Each row is a point. Before rounding, the points of a table are all equally far from one centre. They may lie mostly on one side of it. Where is the centre, to within rounding?

Points (5 x 2):
[[-0.49  0.15]
 [-0.34  0.36]
 [-0.04  0.11]
 [-0.09  0.30]
 [-0.49  0.19]]
Centre: [-0.26  0.15]

Points (13 x 8):
[[ 0.30  0.05  0.24 -0.12  0.00 -0.10  0.44 -0.37]
 [ 0.49 -0.01 -0.36  0.19 -0.62  0.09 -0.14 -0.21]
 [ 0.46 -0.40  0.17  0.36 -0.41 -0.13  0.13 -0.18]
 [ 0.57 -0.56  0.13 -0.05 -0.15 -0.15  0.19 -0.09]
 [ 0.43 -0.41 -0.11 -0.02 -0.30  0.45 -0.02 -0.14]
 [ 0.03  0.15 -0.36  0.26 -0.48 -0.22 -0.18 -0.37]
 [ 0.11 -0.29  0.23  0.09 -0.06  0.05  0.45 -0.27]
 [ 0.17 -0.28 -0.33 -0.33 -0.12 -0.41  0.20 -0.30]
 [ 0.60 -0.17 -0.25 -0.20 -0.23 -0.09  0.37 -0.31]
 [ 0.35 -0.59 -0.02  0.09 -0.28 -0.22  0.13 -0.36]
 [ 0.24  0.03  0.06  0.44 -0.24 -0.13  0.03 -0.59]
 [ 0.54 -0.35 -0.21  0.23 -0.13 -0.11  0.43 -0.25]
 [ 0.73 -0.16 -0.28 -0.03 -0.19 -0.23  0.18 -0.39]]
Centre: [ 0.24 -0.05 -0.09  0.05 -0.07 -0.07 -0.06 -0.05]

Points:
[[ 0.13 -0.16  0.25 -0.06  0.06  0.17  0.14 -0.06  0.29 -0.34 -0.10  0.23
   0.72 -0.42]
 [ 0.20  0.07  0.00  0.33  0.22  0.22 -0.10  0.01 -0.11 -0.18 -0.47  0.61
   0.34 -0.33]
 [-0.44 -0.02 -0.45 -0.02  0.10  0.03 -0.39 -0.56  0.09  0.26  0.05 -0.02
   0.13 -0.38]
 [-0.38 -0.06 -0.54  0.07 -0.02  0.35 -0.05  0.31  0.27 -0.23 -0.17 -0.44
   0.07  0.08]
 [-0.34 -0.33 -0.17  0.14 -0.08  0.20 -0.07 -0.26 -0.05  0.36  0.12  0.22
   0.65 -0.36]
 [-0.27 -0.17  0.06  0.09 -0.18  0.37 -0.36 -0.52 -0.01  0.04 -0.16 -0.22
   0.70 -0.17]
 [-0.46 -0.08 -0.40  0.24  0.48 -0.19 -0.06  0.07  0.60  0.00  0.02  0.25
   0.23  0.10]
 [-0.27 -0.28  0.24  0.23  0.01  0.54 -0.01  0.03 -0.10  0.06 -0.23  0.30
   0.12 -0.59]
 [ 0.21 -0.13 -0.10  0.44  0.08 -0.01  0.26 -0.29  0.22  0.31 -0.12  0.29
  -0.11 -0.08]
 [-0.47  0.40 -0.21  0.03 -0.01  0.44  0.02 -0.14  0.29  0.06  0.16  0.09
   0.09  0.26]
 [-0.28 -0.39 -0.32  0.59 -0.06 -0.22 -0.29 -0.11  0.09 -0.14 -0.17  0.00
   0.19 -0.53]
 [-0.09 -0.24  0.25  0.35  0.03  0.77 -0.45  0.00  0.17 -0.34 -0.47  0.18
   0.17 -0.25]
 [-0.55 -0.61 -0.13 -0.14 -0.21  0.39 -0.10 -0.03  0.19  0.20 -0.21  0.02
   0.36  0.11]
 [-0.22 -0.20 -0.30  0.39 -0.19  0.62 -0.54  0.05  0.38  0.32 -0.10  0.05
   0.19  0.20]
 [-0.60 -0.21 -0.17 -0.24  0.24  0.32 -0.27 -0.26  0.09 -0.58 -0.17 -0.05
   0.48 -0.31]
 [-0.02 -0.14  0.05 -0.24 -0.29  0.32 -0.04 -0.40 -0.15 -0.09 -0.18  0.03
   0.57 -0.37]
 [-0.13 -0.39 -0.33  0.23  0.16  0.53  0.07 -0.51  0.15  0.16 -0.11  0.45
   0.58 -0.46]
 [-0.37 -0.20 -0.19 -0.11  0.03  0.13 -0.06  0.31  0.57 -0.18 -0.56  0.32
   0.45 -0.52]
 [-0.36 -0.25 -0.14 -0.24 -0.19  0.23  0.10  0.11  0.41  0.44 -0.33  0.12
   0.39 -0.31]]
Centre: [-0.12 -0.13 -0.20  0.13  0.09  0.26 -0.14 -0.14  0.28 -0.11 -0.20  0.11
  0.23 -0.13]

Points (30 x 24):
[[ 0.39  0.21  0.23  0.01  0.34 -0.01 -0.11  0.30 -0.10  0.23  0.54 -0.06
  -0.06 -0.42  0.26  0.34 -0.29 -0.36  0.00  0.38 -0.30  0.21 -0.62  0.19]
 [ 0.17 -0.18  0.31 -0.16  0.24  0.16  0.41 -0.01  0.09 -0.24  0.78  0.13
   0.12  0.00 -0.21  0.28  0.42 -0.07 -0.19 -0.05 -0.49  0.19 -0.54  0.07]
 [ 0.49  0.19  0.37 -0.02 -0.13  0.22  0.28 -0.47 -0.35 -0.26  0.24 -0.12
   0.58  0.21  0.16  0.20  0.22 -0.39 -0.54  0.30  0.23 -0.16 -0.09  0.20]
 [-0.01  0.09  0.14 -0.08 -0.16  0.39  0.08 -0.03  0.71  0.02  0.10 -0.05
   0.14  0.35  0.34  0.37  0.48 -0.22 -0.30  0.16 -0.47 -0.26 -0.27  0.30]
 [-0.07  0.29  0.09  0.28 -0.11  0.14 -0.13 -0.27 -0.25 -0.11  0.00 -0.18
  -0.09 -0.02 -0.01 -0.15  0.62 -0.15  0.36  0.23 -0.56 -0.22 -0.29 -0.15]
 [ 0.55 -0.41  0.64  0.15 -0.08  0.37 -0.18 -0.11  0.05 -0.29  0.00 -0.08
   0.04  0.32  0.36  0.33 -0.16 -0.30 -0.22  0.13 -0.50  0.29 -0.60 -0.10]
 [ 0.25 -0.22  0.37 -0.55 -0.42  0.32 -0.22 -0.35 -0.11 -0.22  0.68  0.00
   0.32  0.09  0.51  0.09  0.25 -0.33 -0.09  0.26 -0.25  0.30 -0.44 -0.26]
 [ 0.08  0.12  0.37  0.15  0.22  0.49 -0.30  0.14  0.13 -0.10  0.09  0.35
   0.64  0.31  0.00  0.26  0.23 -0.12  0.11  0.46 -0.12  0.43 -0.08  0.05]
 [ 0.26  0.14  0.09 -0.62  0.25  0.24  0.18  0.44 -0.10 -0.14  0.29  0.22
   0.28  0.11  0.03  0.76  0.23 -0.57 -0.12  0.43  0.05 -0.13 -0.50  0.12]
 [ 0.22  0.09  0.02 -0.29 -0.07  0.09  0.18 -0.06  0.12  0.32  0.34 -0.09
   0.33 -0.17  0.31  0.90 -0.03 -0.59  0.19  0.49 -0.28  0.19  0.01  0.32]
 [ 0.08  0.27  0.23 -0.01  0.40 -0.04  0.19  0.20  0.45 -0.04  0.50 -0.11
  -0.03  0.23 -0.20  0.27  0.01 -0.37 -0.19  0.26 -0.51  0.32 -0.57  0.47]
 [ 0.20  0.19  0.33 -0.17 -0.51  0.63 -0.11  0.37  0.26  0.19  0.43 -0.18
  -0.08 -0.04  0.20  0.30  0.01 -0.43  0.09 -0.15 -0.15  0.44  0.06  0.41]
 [ 0.06  0.43  0.46  0.12  0.13 -0.02  0.35  0.00 -0.45  0.10  0.64 -0.20
   0.06 -0.11  0.34  0.66  0.20 -0.53  0.10  0.48 -0.42  0.02 -0.38  0.13]
 [ 0.15 -0.01 -0.05 -0.34  0.38  0.26  0.18  0.30 -0.40 -0.16  0.14  0.41
  -0.17  0.04  0.13  0.11  0.05  0.01 -0.04 -0.10 -0.30  0.71 -0.33  0.23]
 [ 0.24 -0.20  0.03  0.15 -0.36  0.27  0.14 -0.07  0.03 -0.22 -0.32 -0.24
  -0.14  0.15  0.14  0.14  0.26 -0.51 -0.30  0.11 -0.52  0.60 -0.76 -0.08]
 [ 0.48  0.06  0.23 -0.41 -0.04  0.29  0.17 -0.30  0.09  0.28  0.07  0.47
   0.27  0.16 -0.09  0.27  0.04 -0.25 -0.08  0.13 -0.45  0.15  0.22  0.52]
 [-0.04 -0.04  0.03 -0.02 -0.27  0.58  0.53 -0.19  0.05 -0.04  0.34 -0.23
   0.41  0.69  0.32  0.39  0.02 -0.41  0.24  0.27 -0.36  0.43  0.03 -0.25]
 [ 0.30  0.53 -0.02 -0.14 -0.02  0.03 -0.10  0.59  0.06  0.04 -0.07 -0.04
  -0.01  0.13 -0.07  0.01  0.20 -0.28 -0.39  0.13 -0.52  0.33  0.05 -0.08]
 [-0.07 -0.05 -0.16  0.23 -0.07  0.24 -0.10  0.36  0.19  0.33 -0.12  0.33
   0.23 -0.11  0.38  0.65  0.03 -0.24 -0.08  0.17 -0.36  0.39 -0.33  0.09]
 [ 0.35  0.13 -0.57 -0.45  0.11  0.21  0.00  0.34  0.12  0.25  0.17  0.00
   0.07 -0.14  0.30  0.18 -0.21 -0.09  0.02  0.16 -0.27  0.26 -0.39 -0.18]
 [ 0.66 -0.07  0.43  0.33  0.33 -0.08  0.09  0.01  0.17 -0.44  0.32  0.14
   0.24  0.45  0.31  0.21  0.21 -0.29  0.07  0.19 -0.28  0.28 -0.24  0.27]
 [ 0.33  0.10  0.19  0.05 -0.38 -0.33  0.20 -0.05  0.25 -0.05  0.16  0.17
   0.08  0.06 -0.02  0.74 -0.07 -0.25  0.05 -0.05 -0.32 -0.31 -0.76  0.15]
 [ 0.40  0.32  0.07 -0.09 -0.13  0.22  0.13 -0.03  0.58 -0.02 -0.07  0.16
   0.31  0.18  0.35  0.27  0.24 -0.88 -0.08 -0.26  0.21  0.10 -0.49 -0.06]
 [ 0.41  0.02  0.49 -0.10 -0.28 -0.29  0.13 -0.02 -0.06  0.11  0.38  0.33
   0.00 -0.23 -0.01  0.61  0.18 -0.41 -0.44  0.12 -0.38 -0.11 -0.46  0.34]
 [ 0.42  0.03  0.56  0.26  0.29  0.14  0.21  0.31  0.09  0.52  0.17  0.21
  -0.01  0.10  0.34  0.47 -0.10 -0.12 -0.20  0.13 -0.31  0.32 -0.43  0.13]
 [ 0.36  0.06  0.16 -0.09  0.38  0.00  0.07 -0.41  0.15 -0.03  0.47 -0.33
  -0.01  0.00  0.19  0.24  0.04 -0.41 -0.41 -0.32 -0.42  0.42 -0.59  0.01]
 [ 0.36  0.33  0.02 -0.22  0.23 -0.38  0.22 -0.29 -0.29  0.26  0.22 -0.49
   0.18 -0.11  0.00  0.26  0.09 -0.46 -0.06  0.12 -0.32 -0.08 -0.15  0.36]
 [ 0.08 -0.10  0.07  0.14  0.10 -0.29 -0.09 -0.16 -0.22 -0.06  0.19  0.00
  -0.03 -0.47  0.20  0.75  0.11 -0.23 -0.03  0.11 -0.56  0.32 -0.33  0.24]
 [ 0.04 -0.03  0.14 -0.22 -0.01  0.29  0.24 -0.32 -0.03 -0.07 -0.02  0.07
   0.67  0.00 -0.30  0.59  0.02 -0.20 -0.38  0.00 -0.44  0.45 -0.23  0.22]
 [ 0.27  0.21  0.39 -0.36  0.16  0.33 -0.46  0.08  0.20  0.25  0.13  0.21
  -0.09 -0.14 -0.09  0.30 -0.16 -0.77 -0.47 -0.10  0.06 -0.06 -0.34 -0.01]]
Centre: [ 0.06  0.09  0.17 -0.08 -0.09  0.21  0.12 -0.07 -0.06 -0.09  0.18  0.02
 -0.04  0.13  0.12  0.19  0.01 -0.37 -0.02  0.19 -0.07  0.10 -0.25  0.01]

Points (30 x 24):
[[ 0.26 -0.01 -0.12 -0.09  0.08 -0.41 -0.14  0.41  0.08  0.23 -0.16  0.27
   0.40  0.17  0.18 -0.07 -0.89 -0.29  0.01 -0.39 -0.19 -0.51  0.15 -0.21]
 [ 0.11 -0.24  0.31  0.08 -0.25 -0.44 -0.03  0.08 -0.04  0.36 -0.10  0.34
   0.27  0.20  0.03 -0.17 -0.79 -0.37  0.02 -0.20 -0.34 -0.48  0.06 -0.34]
 [ 0.21 -0.18  0.09 -0.26 -0.12 -0.02 -0.29  0.04  0.25  0.21 -0.24  0.19
   0.51  0.06 -0.14 -0.07 -1.02 -0.24 -0.12 -0.15 -0.30 -0.17  0.19 -0.52]
 [-0.12  0.09  0.00 -0.33  0.15  0.01 -0.27  0.28  0.17  0.44  0.05 -0.14
   0.03  0.24  0.08 -0.37 -0.72 -0.20  0.10 -0.33 -0.24 -0.42  0.18 -0.53]
 [ 0.29  0.28  0.04 -0.20  0.06  0.05 -0.31  0.40  0.09  0.17 -0.38 -0.05
   0.06  0.49 -0.03 -0.27 -0.96 -0.34 -0.07 -0.26  0.07  0.01  0.14 -0.16]
 [ 0.28 -0.31  0.03 -0.10  0.04 -0.11 -0.26  0.33  0.03  0.26 -0.45  0.12
   0.26  0.27  0.06 -0.46 -0.68 -0.42  0.02  0.07 -0.12 -0.49  0.15 -0.19]
 [ 0.05 -0.08  0.17 -0.09 -0.14 -0.17 -0.35 -0.05  0.00  0.52 -0.41  0.08
   0.19  0.30  0.22 -0.12 -0.85 -0.32  0.18 -0.38  0.08 -0.33  0.24 -0.18]
 [ 0.48 -0.28  0.01 -0.30 -0.20 -0.09 -0.16 -0.03  0.09  0.41 -0.27  0.04
   0.16  0.03  0.24 -0.17 -0.79 -0.12  0.28 -0.56 -0.42 -0.26  0.18 -0.33]
 [-0.19 -0.14 -0.02  0.08 -0.01 -0.05 -0.45  0.03  0.08  0.20 -0.35  0.33
   0.21  0.13 -0.11 -0.27 -0.85 -0.56 -0.07 -0.35 -0.04 -0.28  0.25 -0.41]
 [-0.03 -0.28  0.11 -0.14  0.16 -0.03  0.31  0.07  0.20  0.46  0.00  0.02
   0.37  0.23  0.37 -0.02 -0.73 -0.11 -0.24 -0.24 -0.39 -0.12  0.25 -0.11]
 [-0.08 -0.21 -0.01 -0.19  0.12 -0.14 -0.18  0.13  0.01  0.51 -0.07  0.10
   0.41 -0.12 -0.17 -0.10 -0.72 -0.14  0.00 -0.36 -0.28 -0.49  0.20 -0.16]
 [ 0.23 -0.10  0.12  0.11 -0.09 -0.13 -0.50  0.13 -0.05  0.45 -0.11  0.23
   0.50  0.12 -0.22  0.02 -0.70 -0.16  0.17 -0.39 -0.02 -0.12  0.35 -0.58]
 [ 0.35 -0.22 -0.19 -0.24 -0.03 -0.27 -0.41  0.19  0.22  0.12 -0.34  0.17
   0.21  0.09  0.41 -0.02 -0.57 -0.51  0.43 -0.22  0.00 -0.18 -0.01 -0.07]
 [ 0.25  0.07 -0.09 -0.04 -0.10 -0.10 -0.09 -0.04 -0.07  0.20 -0.17  0.08
   0.46  0.05 -0.04 -0.35 -0.88  0.00 -0.07 -0.36 -0.23 -0.63  0.01 -0.17]
 [ 0.12  0.06 -0.16  0.20  0.33 -0.14  0.19  0.14  0.06  0.03 -0.06  0.51
   0.17  0.18  0.10 -0.10 -0.89 -0.15  0.32 -0.13 -0.46 -0.30  0.13 -0.37]
 [ 0.20 -0.16 -0.09  0.02 -0.18 -0.09 -0.27  0.08 -0.01  0.52 -0.49 -0.05
   0.07  0.36 -0.03 -0.58 -0.86  0.14 -0.10 -0.38 -0.22 -0.17  0.22 -0.41]
 [ 0.07 -0.21  0.09 -0.03 -0.10 -0.43 -0.38  0.23  0.17  0.21  0.03  0.08
  -0.07  0.21  0.36 -0.12 -0.65 -0.20 -0.09 -0.47 -0.50 -0.39  0.22 -0.49]
 [ 0.07 -0.30  0.11 -0.02 -0.05 -0.36 -0.30  0.08  0.09  0.47 -0.15  0.19
   0.16  0.06  0.14 -0.21 -0.47 -0.35  0.30 -0.24 -0.27 -0.24  0.25 -0.82]
 [ 0.22 -0.23  0.08  0.06 -0.18 -0.36 -0.43  0.46  0.01  0.59  0.08  0.23
   0.11  0.28  0.21 -0.23 -0.53 -0.20  0.23 -0.18 -0.54 -0.20  0.07 -0.45]
 [ 0.12 -0.28 -0.10 -0.23 -0.36  0.07 -0.33  0.44  0.06  0.24 -0.09 -0.03
   0.14 -0.01  0.07 -0.06 -0.73 -0.11  0.10 -0.51  0.01 -0.28 -0.08 -0.34]
 [ 0.24 -0.26 -0.14 -0.07 -0.03  0.15  0.05  0.16  0.39  0.34  0.09  0.05
   0.10  0.13 -0.20  0.13 -0.82 -0.51 -0.11 -0.24 -0.31 -0.26  0.22 -0.36]
 [-0.09 -0.39  0.17 -0.20 -0.33 -0.28  0.17  0.00  0.00  0.08 -0.23  0.05
  -0.13  0.22  0.08 -0.23 -0.98 -0.14 -0.04 -0.11  0.14 -0.06 -0.05 -0.17]
 [ 0.09 -0.16 -0.13  0.24 -0.05  0.11 -0.40  0.67  0.19  0.15 -0.42  0.15
   0.23  0.11 -0.01 -0.10 -0.78 -0.04  0.13 -0.22 -0.15 -0.20  0.06 -0.08]
 [ 0.46 -0.17 -0.14 -0.14 -0.19 -0.09  0.15  0.26 -0.11  0.43 -0.23 -0.07
   0.30  0.13  0.22 -0.35 -0.85 -0.26 -0.08 -0.57 -0.03 -0.11  0.10 -0.23]
 [-0.03 -0.20  0.24 -0.06  0.07 -0.19 -0.27  0.24  0.36  0.24 -0.13  0.15
   0.29  0.55  0.29 -0.16 -0.84 -0.19  0.10 -0.25  0.02 -0.52  0.33 -0.19]
 [ 0.11  0.07  0.08 -0.16 -0.03 -0.02 -0.05  0.32 -0.12  0.23  0.00 -0.06
   0.47  0.21 -0.07 -0.42 -0.98 -0.03  0.05 -0.50 -0.16 -0.38  0.15 -0.30]
 [ 0.16 -0.32 -0.03 -0.24  0.05 -0.15 -0.28  0.14  0.22  0.11 -0.35 -0.04
   0.18  0.45  0.08 -0.25 -0.96 -0.13  0.32 -0.27  0.11 -0.13 -0.18 -0.32]
 [ 0.15 -0.06  0.31 -0.05 -0.02 -0.16 -0.12  0.18 -0.17  0.36 -0.06  0.22
   0.32 -0.07  0.14 -0.69 -0.74 -0.11  0.07 -0.55 -0.11 -0.43  0.31 -0.22]
 [ 0.42 -0.29  0.03 -0.15 -0.12  0.00 -0.32  0.28  0.11  0.45 -0.30 -0.05
   0.21  0.19  0.02 -0.13 -0.74 -0.17 -0.07 -0.28 -0.08 -0.46  0.28 -0.43]
 [-0.04 -0.27 -0.26 -0.34 -0.25 -0.34 -0.26  0.35  0.09  0.35 -0.24 -0.05
   0.01  0.10  0.21 -0.08 -0.64 -0.18  0.16 -0.17 -0.16 -0.46 -0.01 -0.09]]
Centre: [ 0.15 -0.01 -0.06 -0.05 -0.12 -0.15 -0.10  0.05  0.23  0.12  0.00  0.25
  0.12  0.21  0.01 -0.32 -0.42 -0.08  0.07 -0.20 -0.13  0.07  0.22 -0.13]
